Rows are points. A path goes straight from each point to the next, and from the last back to the first. The post is the endless flat space through its rows: a point in 2 columns, a line in 3, a plane in 4, and so on, so that a path can go around it. Count how often the path circles the post. Going back the other way cancels.

Post (2 x 3):
0.160; -0.120; 0.214
-0.022; -0.017; -0.238
Path, 8 rows:
0.155; 0.156; 0.101
-0.048; 0.155; 0.178
-0.119; -0.192; 0.026
0.175; -0.369; 0.092
0.323; -0.142; -0.203
0.336; -0.145; -0.133
0.193; -0.330; 0.000
0.150; -0.045; -0.144
Times around: 1

Post (8 x 9):
-0.010; -0.019; -0.189; 0.168; 0.395; 0.507; -0.001; -0.144; 0.059
0.000; 0.133; 0.225; -0.612; 0.104; -0.250; 0.113; -0.062; -0.474
-0.036; 0.067; 0.029; 0.243; -0.013; 0.258; 0.037; 0.459; 0.402
-0.035; 0.019; 0.098; -0.226; -0.161; -0.327; 0.335; -0.017; -0.109
-0.019; -0.053; -0.032; -0.582; -0.234; -0.088; 0.172; 0.016; -0.244
-0.100; 0.023; 0.024; 0.311; 0.060; 0.304; -0.160; -0.032; -0.240
-0.041; -0.055; -0.050; 0.021; -0.082; -0.080; -0.158; 0.204; 0.517
-0.053; -0.029; 0.240; 0.121; 0.161; 0.549; -0.020; -0.266; -0.057
Path (15 x 9):
0.007; 0.162; 0.163; -0.007; 0.077; 0.192; -0.221; 0.052; -0.053
0.303; -0.014; -0.152; 0.167; 0.054; -0.078; 0.099; 0.001; 0.013
0.084; -0.095; -0.225; -0.089; -0.117; 0.175; 0.391; -0.137; -0.340
0.224; 0.159; -0.096; -0.211; 0.020; 0.276; 0.045; 0.332; 0.112
-0.082; 0.154; 0.043; 0.069; -0.157; 0.204; -0.111; 0.246; -0.130
0.050; 0.360; 0.024; 0.031; 0.097; -0.027; -0.018; -0.048; 0.036
0.068; 0.057; -0.061; 0.243; -0.224; 0.273; -0.204; 0.097; -0.139
0.069; -0.082; -0.176; -0.188; 0.034; 0.009; -0.062; 0.048; -0.197
-0.048; -0.132; 0.198; 0.059; 0.388; 0.056; -0.028; 0.051; 0.060
-0.252; -0.203; 0.183; -0.005; -0.010; 0.018; 0.176; 0.051; -0.156
-0.007; -0.281; 0.321; -0.024; -0.232; -0.042; 0.234; -0.180; 0.075
0.213; 0.057; -0.056; 0.036; 0.161; 0.002; 0.065; 0.037; -0.037
0.126; 0.200; 0.203; 0.022; -0.061; -0.235; 0.084; -0.147; 0.123
-0.165; 0.163; -0.130; -0.103; -0.067; 0.214; 0.049; -0.222; 0.082
-0.138; 0.103; -0.103; 0.021; -0.006; 0.287; -0.051; -0.152; 0.114
Times around: 0
